Each row is a point. A path goes straight from each point to the next, and from the last back to the first. The post is the endless flat space through its rows: a point in 2 columns, a line in 3, a plane in 4, and so on, so that a path can go around it. How many times does the path go around the post? Going back the other way cancels.
In the rows, zero is written as 128.

Post (2 x 3):
[[120  73 123]
 [145 148 116]]
Path (28 x 3):
[[121 129 126]
 [109 129 113]
 [143 139  79]
 [150  55 109]
 [101  37 100]
 [127 135 106]
 [154 121  85]
 [133  70 120]
 [179 147 113]
 [149 125  74]
 [114 112 105]
 [133 167 121]
 [126 140 148]
 [ 85 131 119]
 [112  74 102]
 [133  58  97]
 [172 115 130]
 [126   7 136]
 [160 116  98]
 [132 154 101]
 [101 152 123]
 [ 96  95 162]
 [102 175 106]
 [124  88  80]
 [145 125  94]
 [ 93  83 106]
 [111 133 136]
 [154 142 141]]
Times around: 0

Post (8 x 9):
[[ 97 160  96  71 137  91  34 121  65]
 [ 93  87 155  85 146 140 187  96 160]
 [152 162 126 102 160 122 127 114 150]
 [138 117  89 138 159 168 128 127 185]
 [142  70 120 127  88 154 123 154 125]
 [125 162  74 130 112 189 158 165  85]
 [115   7 102 132 144 150 128 169 124]
 [ 87  82 153 159 133 152 158 130 139]]
Path:
[[159  65 125  72 154 142 100 114 149]
 [ 97 124  76 118 139 182 160 118 112]
 [139 133  69 162 105 157  83 144 120]
 [ 97 200  98 144 142 146 195 150  93]
 [103 149 138  84 109 123 119 146 127]
 [195 159 164  93 105 132 127 136 131]
 [185 132 145  89  86 136 107  84 116]
 [154 164  66  98 173 120 141  50 168]
 [ 92  74  93 175 208 171 219 127 173]
 [141  51 143 133 103 151 169  85 144]
 [162 187 207  33 116 114 143  39 141]
 [123 103 120  70 166 152 121 159 161]
 [  8 152 157 177 147 132 129 154 151]
 [ 67  67 103 154 120 119 100 157  75]
 [140  88  92 156 141 148 143 117  70]
 [149 126  46 114 149 175  61 144  42]
 [176  28  86 103 166 156 117 179 163]
 [126 145 103  65 143 126 148 159  93]
 [ 87 147  69 129 162 133 169 128 153]
 [200  95 142 163 115  84  67 115 150]
 [132 166 118 118  50 162  87  86  96]
 [ 87  59 158  79 167 154 135 133 101]
 [106  76 161  94 113 173 218 161 171]
 [103  41  83 124 146 240 142 164 179]
 [218 170 157 130 119 129  29 117 102]
 [117  24 158  69 212  84 205  73 132]
 [ 60 137 115 120 111 120 112 106  87]
 [189 164  79  92  94 125 110 149 186]
 [ 39 108  83 114 245 159  92 194 129]]
Times around: 0
